Each point is reached from the start by the listed moves, each made once or not at all, plus a little noise. Say if it took an odd or an even number of moves. Then give how often each move was made.
In the rows, zero is written as 128.

Moves:
(1): [153 188]
(2): [ 63 157]
Start: [124 116]
Points:
[124 116] -> even (0, 0)
[ 59 144] -> odd (0, 1)
[151 175] -> odd (1, 0)

Moves:
(1): [137  91 178 139 153  81]
(2): [182 141 158 129  98  83]
(3): [ 99 115 155 115  92 121]
(4): [ 95 101  98 140 136 108]
(5): [125 161 141 183 114 115]
(6): [176  88 107 146  99 167]
Start: [114 111 128 129 125 124]
Points:
[123  75 173 141 144  77] -> odd (1, 0, 0, 0, 0, 0)
[130  90 147 189  50 144] -> odd (0, 0, 1, 0, 1, 1)
[ 98  65 117 200  53 120] -> even (0, 0, 1, 1, 1, 1)
[ 51 107 142 179  82  82] -> odd (0, 0, 1, 1, 1, 0)
[166 160 168 187  83  66] -> even (0, 1, 0, 0, 1, 0)
[140  45 142 222 114  81] -> even (1, 0, 0, 1, 1, 1)

Moves:
(1): [150 144 121 142 108 123 131 141 123 105 134 160 146 151]
(2): [102 129 144 128 143 130 143 132 131 114 142 130 134 138]
(3): [127 106 149 125 129 117 127 125 117 131 140 140 109 134]
(4): [136 130 107 151 105 130 121 112  98 116 136 155 117 122]
(5): [165 148 128 108 133 149 138 110  90  83 134 140 125 143]
(6): [140 120 106 133 109 149 125 124 121 128 122 123 131 139]
(7): [136 131 119 139 139 138 157 129 128 151 142 127 129 106]
(8): [141  99 148 135 125 123 126 160  97  97 122 124 144 131]
(9): [128 134 117 143 144 133 127 138 126 150 128 136 110 133]
(10): [117 111 105 100 109 127 118 149 105 135 126 137 129 116]
(11): [138 120 146 102 138 133 123 141 150  96 161  96  92  88]
(12): [116 106 155 118 141  97 154 142 136  98 122 145  91 147]
Start: [104 132 115 153 111 128 144 124 115 148 131 123 128 137]
Points:
[172  94 118 134  86 137 177 167   7  77 164 187 142 147] -> even (1, 0, 1, 0, 1, 0, 1, 1, 0, 1, 0, 0)
[161  79 100 148  84 146 153 208  59 115 182 145  93 107] -> even (1, 0, 1, 0, 0, 1, 1, 1, 1, 1, 1, 0)
[139  77 159 125 114 107 215 187  17  42 172 201 103 174] -> even (1, 1, 1, 0, 1, 0, 1, 1, 0, 1, 0, 1)
[110  65 100 164  72 150 162 157  14 124 172 162 125 125] -> odd (0, 1, 1, 1, 0, 1, 1, 1, 0, 1, 0, 0)
[202 113 117 173 100 152 191 174  27  18 173 171  56 143] -> odd (1, 0, 0, 1, 1, 1, 1, 1, 1, 0, 1, 1)

Moves:
(1): [148 116 115 158 114 133 128 117 136 133 119 121 115 123 138 135 115 130
 150 127]
(2): [119 138 141 133 148 110 115 128 145 128 122 118 121 122 112 113 120 124
 156 136]
(3): [122 138 132 120 123 137 151 150 116 124 124 124 148 128 107 104 111 111
 127 151]
(4): [ 98 142 132 168 131 131  98 142 109 120 132 128 160 158 123  96 151 121
 127 124]
(5): [135 141 114 131 144 105 121 154 138 122 166 144 147 118 117 124 104 101
 137 130]
(6): [131 135 130 143 139 116 145 126 145 162 124 118 103 128 122 121 105 117
 137 133]
(7): [126 134 119 129 136 141 129 126 131 120 102 129 142 102 126 110 126 126
 127 135]
(8): [143 152 147 126 138 128 127 148 140 144 145 134 115 146 116 129 161 127
 128 123]
(9): [101 128 129 122 119 152 138 127 151 126 142 128 133 156 110 143 127 167
 117 143]
(10): [117 150 111 108 124 135 127 127 134 137 123 135 129 128 135 134 134 106
 132 137]
(11): [121 117 113 121 150 133 141 119 111 133 142 146 127 154 152 108 114 142
 144 125]
(12): [124 118 125 119 106 152 111 114 111 159 133 137 123 115 103 128 143 137
 135  98]
(13): [112 132 103 133 122 129 114 151 119  94 122 134 120 107 125 134  97 164
 128 127]
(14): [137 137 130  99 110  93 109 114 132 129 152 144 128 149 107 107 118  99
 100 138]
(15): [126 116 145 124 122 130 122 135 135 132 131 143 136 138 153 119 126 131
 122 129]
(16): [114 160 136 123 137 147 141 103 109 138 136 120 180  94 169 144 130 107
 133 148]
(17): [135 124 125 132 158 164 116 135 113 122 118 126 130 130 113 150  81 119
 128 124]
(18): [150 130 107 123 118 116 114 135 121 147 126 124 147 118 131 136 139 136
 128 122]
(19): [130 130 116 145 135 130 103 121 130 148 157 100 132 110 134 147 145 129
 137 149]
(20): [141 140 149 129 117 150 116 144 137 142 145  84 137 134 132 123 116 121
 114  91]
Start: [105 123 140 137 114 129 135 150 111 142 128 124 113 132 133 130 125 124
 135 113]
Points:
[ 28 212 167 110 151 216 100 166  99 157 162 112 249 188 136  45  42  64
 125 158] -> even (0, 1, 1, 1, 0, 0, 1, 0, 1, 1, 1, 0, 0, 1, 1, 1, 1, 0, 0, 1)
[ 74 153 114 213  90 199  83 114 108 246 150  91 204  94 160 129 153 144
 169 142] -> even (1, 0, 0, 1, 0, 1, 1, 0, 1, 0, 0, 1, 0, 0, 1, 1, 0, 1, 1, 0)
[ 54 156 115 165 108 152  64 156 117 147 159 162 117 184  64  55 117 181
 168 109] -> even (1, 1, 0, 1, 0, 0, 1, 1, 1, 0, 1, 1, 1, 1, 0, 0, 0, 0, 0, 0)
[132 159 169 175 154 179 145 147 121 205 132 117 125 123 177 159  75  86
 166 129] -> even (1, 0, 0, 0, 0, 1, 0, 1, 0, 0, 0, 0, 0, 0, 1, 1, 1, 0, 0, 0)
[ 70 180 141 152 130 132 138 235 167 145 177  78 126 128  63  98   8 133
 156 130] -> odd (0, 1, 1, 0, 1, 1, 0, 0, 1, 0, 0, 0, 1, 0, 0, 0, 0, 0, 0, 1)
[102 160 141 161 158 149  64 196  92 171 177 180 169 178  63  18  60  56
 180 117] -> even (1, 1, 1, 1, 1, 0, 1, 1, 0, 0, 1, 1, 0, 1, 1, 0, 1, 0, 0, 0)

Moves:
(1): [129 114 129 129 117 119 125 138 140 119 126 118 134 142 124 124 136 113
 133 120 137 111 115 138 135]
(2): [119 118 121 116 143 129 113 149 129 136 126 131 123 124 126 136 137 132
 117 125 125 142 154 115 137]
(3): [116 136 133 131 135 121 145 118 119 124 121 118 125 129 120 121 138 124
 112 120 116 139 137 125 129]
(4): [130 146 129 135 119 117 128 126 113 119 133 120 129 123 134 133 128 149
 117 130 126 135 128 135 124]
(5): [117 116 123 135 130 122 119 130 150 148 119 136 113 120 133 119 133 138
 129 130 127 140 142 134 158]
(6): [102 123 107 139 128 115 130 132 116 127 128 115 125 112 130 127 108 137
 131 123 123 144 135 125 122]
(7): [141 135 114 140 123 142 130 114 115 135 136 112 115 151 132 129 116 142
 140 127 132 117 136 121 112]
(8): [123 130 134 144 129 138 132 135 135 129 137 131 129 116 127 117 134 131
 127 127 138 137 122 132 141]
(9): [120 123 145 125 151 103 138 121 122 126 127 135 117 122 118 118 105 126
 129 130 134 137 127 112 132]
(10): [136 128 131 114 127 117 138 121 134 122 110 108 135 120 127 130 131 123
 115 138 137 123 114 133 119]
(11): [120 124 132 132 125 118 128 133 118 162 126 121 115 135 143 136 128 117
 143 141 123 140 132 112 123]
(12): [131 109 121 122 152 136 116 122 109 133 141 133 115 136 121 104 126 128
 120 109 129 130 119 124 136]
(13): [126 127 122 141 141 125 132 132 122 127 117 119 132 124 138 132 113 120
 118 128 138 136 151 137 124]
(14): [120 164 116 141 127 146 143 144 148 132 134 129 131 148 133 129 129 113
 138 150 118 117 118 141 128]
(15): [149 112 119 128 129 140 149 132 129 145 124 106 123 121 117 135 132 133
 122 130 110 111 135 124 128]
(16): [128 111 138 119 129 132 129 120 123 131 131 115 136 126 119 121 128 128
 110 135 134 134 124 143 124]
(17): [111 115 130 128 157 102 123 111 136 127 132 132 154 112 138 126 133 130
 134 136 118 136 104 137 132]
(18): [133 142 127 143 127 123 128 128 154 144 130 120 141 128 145 134 111 140
 112 121 129 131 127 130 128]
(19): [132  97 114 139 115 130 125 155 128 123 131 134 137 130 125 119 141 111
 124 142 148 135 126 130 115]
(20): [130 124 116 105 147 131 142 138 132 114 127 142 124 130 120 154 125 130
 119 118 121 123 138 130 124]
(21): [128 142 136 117 113 118 108 132 135 140 123 123 123 113 129 128 130 146
 126 124 130 121 147 136 112]
(22): [131 106 124 121 124 126 115 130 128 117 127 126 114 134 117 144 123 105
 124 116 134 121 138 114 109]
(23): [137 128 140 112 125 138 134 138 104 114 114 107 124 127 117 124 149 150
 137 117  96 141 105 142 122]
(24): [124 125 150 123 126 141 122 126 136 128 133 131 127 136 149 117 137 117
 127 135 127 126 138 121 128]
Start: [134 118 133 138 146 122 125 135 121 117 124 117 125 123 113 125 127 123
 120 122 125 130 140 131 151]
Points:
[126  58 139 104 162 100 105 160 106 135 112  64 130 126 102 105 165  96
 110 153 111 148  87 162  94] -> even (0, 0, 0, 0, 0, 0, 0, 0, 0, 1, 1, 1, 0, 1, 0, 1, 1, 0, 1, 0, 1, 1, 1, 0)
[114  47 164  84 139  75 140 181 101 112  92  58 112 109 107 114 135 115
 107 139 126 158 130 144  98] -> odd (1, 0, 0, 0, 0, 1, 0, 0, 1, 1, 1, 0, 0, 0, 0, 1, 0, 0, 1, 1, 1, 0, 1, 1)
[147  97 117 131 137 109 147 173 145 164 106  77  61 142 124 153 121 109
 109 172 127 109 197 108 100] -> odd (0, 0, 0, 1, 1, 0, 1, 0, 1, 1, 1, 0, 0, 1, 1, 0, 0, 0, 1, 1, 1, 1, 0, 1)
[ 95 100  84 162 152 126 113 170 145 179 136  94  67 159 148 122 110 105
 100 113 115 146 209 111 114] -> odd (0, 0, 1, 0, 1, 1, 1, 0, 0, 0, 1, 1, 0, 1, 0, 0, 0, 1, 1, 1, 1, 1, 0, 1)
[153  72 167 106 160 107 155 127 143 147 102   8 122 122 116 143 159 134
  80 108  88 120 128 149  99] -> odd (1, 0, 1, 0, 0, 0, 1, 1, 0, 1, 1, 0, 0, 0, 1, 1, 1, 1, 0, 1, 1, 1, 1, 1)
[114  31 127 120 212  57 145 149 120 150  84   7 101 105 138 161  96 151
  72 119  90 175 177 129 130] -> even (1, 1, 0, 1, 1, 1, 1, 0, 1, 1, 1, 0, 1, 0, 1, 1, 1, 1, 0, 1, 0, 1, 1, 1)

Moves:
(1): [139 110 133 131 138 129 139 126 134 124 123 115 129 100 113 115 136 103
 122 145 132 115 128 113 137 123]
(2): [137 118 129 139 145 136 121 122 123 133 116 122 136 129 125 105 125 135
 134 113 154 132 122 127 126 101]
(3): [142 134 154 115 139 126 161 125 130 123 131 129 127 119 120 128 133 136
 120 118 113 136 128 130 120 127]
(4): [140 122 105 122 104 136 132 138 137 115 125 123 134 125 116 144 112 133
 116 130 127 148 141 127 120 111]
(5): [121 129 152 121 138 115 128 146 155 144 105 118 122 153 126 116 130 118
 120 105 127 123 116 111 158 111]
(6): [136 124 132 122 134 129 123 120 124 123 127 128 130 127 123 127 120 129
 138 134 125 118 148 121 125 132]
(7): [125 149 124 125 117 111 116 136 122 133 131 145 133 131 125 106 137 114
 113 119 132 128 123 115 115 141]
(8): [130 114 127 146 136 116 136 146 121 116 127 119 140 136 134 119 115 139
 132 140 121 124 126 151 119 132]
(9): [108 134 120 131 120 119 133 154 122 148 126 136 125 138 123 131 153 116
 139 127 140 116 114 136 122 165]
(10): [123 121 132 115 125 117 114 123 125 112 131 138 136 129 145 137 118 122
 113 133 131 135 126 136 116 114]
(11): [105 130 123 132 145 121 136 129 131 134 133 137 117 138 144 140 152 134
  99 119 134 116 143 118 124 131]
(12): [140 106 126 124 126 126 140 131 130 129 136 117 128 140 157 137 139 133
 112 147 140 136 117 121 106 133]
(13): [153 116 129 139 158 124 124 134 111 148 122 119 125 123 122 138 132 111
 120 117 133 108 120 135 124 125]
(14): [116 136 137 122 130 132 125 136 138 121 115 124 107 140 128 128 126 131
 130 129 132 122 130 135 107 127]
(15): [114 144 146 138 130 108 123 134 135 156 145 146 107 144 121 123 133 130
 121 110 122 135 151 139 138 139]
(16): [121 136 118 140 137 112 127 119 125 113 125 132 123 141 134 135 133 117
 128 138 125 125 123 136 120 136]
(17): [139 128 128 124 142 131 128 144 149 151 129 112 139 120 148 123 129 114
 133  98 132 114 131 125 133 137]
(18): [121 132 132 136 129 145 135 137 130 150 132 138 123 129 119 123 137 106
 128 111 116 136 144 108 149 116]
(19): [125 137 134 132 123 146 124 113 139 156 118 140 132 152 125 123 144 120
 127 124 132  91 114 143 128 118]
(20): [148 127 140 127 128 137 127 127 129 120 131 128 134 133 110 121 117 135
 114 140 130 126 131 131 135 140]
(21): [134 142 139 148 115 122 145 117 116 122 130 120 130 140 129 135 129 113
 133 116 140 118 131 117 143 125]
(22): [108 131 111 108 120 139 125 122 121 143 150 124 134 116 141 126 121 133
 120 128 134 138 133 126 113 151]
(23): [132 118 124 138 137 114 116 127 140 107 124 118 132 154 115 127 136 126
 139 132 129 103 131 121 117 139]
(24): [135 115 123 138 141 117 154 130 134 116 146 131 112 134 133 132 125 132
 139 130 134 109 125 135 134 124]
Start: [122 116 131  91 143 124 141 115 124 128 113 145 104 138 123 100 126 134
 114 134 101 162 129 134 146 121]
Points:
[112  94 139 115 200  91 141  92 145 154 160 182  92 211 131  58 180  82
  42 133 151  85 164 103 108 138] -> odd (1, 1, 0, 0, 0, 1, 1, 0, 0, 1, 1, 1, 0, 0, 1, 1, 0, 1, 1, 1, 0, 1, 1, 1)
[114 102 134 114 144 153 173  98 136 202 138 149  95 169 129  88 165  96
  55 104 151 135 195  87 148  92] -> odd (1, 1, 0, 1, 0, 1, 0, 0, 0, 0, 1, 1, 0, 0, 1, 0, 0, 1, 1, 0, 1, 1, 0, 0)
[ 65 151 172 113 171  96 187 179 173 190  86 181  55 248  96 102 178 107
  76  81  79 113 171 154 143 125] -> even (0, 0, 1, 1, 1, 1, 0, 1, 1, 0, 1, 0, 0, 1, 1, 1, 0, 1, 1, 0, 0, 0, 0, 0)
[ 96 106 112 112 157  71 144 159 153 171 125 162 108 219 184 128 166 116
  63 129 121 110 151 180  90 160] -> odd (0, 0, 0, 1, 0, 1, 0, 1, 1, 1, 1, 1, 0, 0, 1, 1, 1, 0, 1, 0, 0, 0, 0, 0)
[ 68 115 140 147 165  77 190 153 139 183 156 163  65 239 132  70 208  76
  86 127 146  45 163 114 103 197] -> odd (1, 0, 0, 0, 0, 1, 1, 1, 1, 0, 1, 1, 0, 1, 1, 0, 0, 1, 1, 0, 1, 1, 1, 1)
[139  79 181 148 196  55 171 136 152 133 116 143  82 235 105  77 166  55
 102 124 153  97 143  94 180 127] -> even (1, 1, 0, 0, 1, 1, 0, 0, 1, 1, 0, 1, 0, 0, 1, 1, 0, 1, 0, 1, 1, 0, 1, 1)
[153 140 181 151 228  55 194 167 190 189  83 135  69 249  72  67 205  47
  58  37 167  21 129 124 145 136] -> even (1, 1, 1, 1, 1, 0, 1, 0, 1, 0, 1, 0, 1, 1, 1, 1, 1, 0, 1, 1, 1, 0, 1, 1)
[101 159 182 142 195  94 204  85 142 149 120 172  45 222 130  96 175 134
  93  80 133  92 144 162 135  98] -> odd (0, 1, 1, 0, 0, 0, 0, 0, 0, 0, 1, 0, 0, 1, 1, 1, 0, 0, 1, 0, 1, 0, 0, 1)
[146  77 169 143 210  63 144 149 149 200 101  99 126 240 143  65 172  51
  74  96 177  52  94 154 133 164] -> even (1, 1, 0, 0, 1, 0, 0, 1, 1, 1, 0, 1, 1, 0, 1, 1, 1, 0, 1, 1, 1, 1, 1, 0)
[100 130 153 105 189 112 122 131 191 205  88 173  95 213 140  87 148  87
  61  40 121 128 180 120 178  55] -> odd (0, 1, 0, 1, 1, 1, 0, 0, 0, 1, 1, 0, 0, 0, 1, 1, 1, 1, 1, 0, 0, 0, 0, 0)
[124 118 153 114 207 109 188 143 137 190 110 173  47 198  94 112 172 132
  92  77 142  83 156 169 108 112] -> odd (0, 1, 1, 1, 0, 1, 0, 0, 1, 0, 1, 0, 1, 1, 1, 0, 0, 0, 1, 0, 0, 0, 0, 1)
[119  95 148 126 166 140 149 132 158 133  86 129 100 180  90  69 149  92
 124 145  96  86 131 135 137 105] -> even (1, 0, 0, 0, 0, 0, 0, 1, 0, 0, 0, 0, 0, 1, 0, 0, 0, 1, 1, 0, 0, 0, 1, 0)
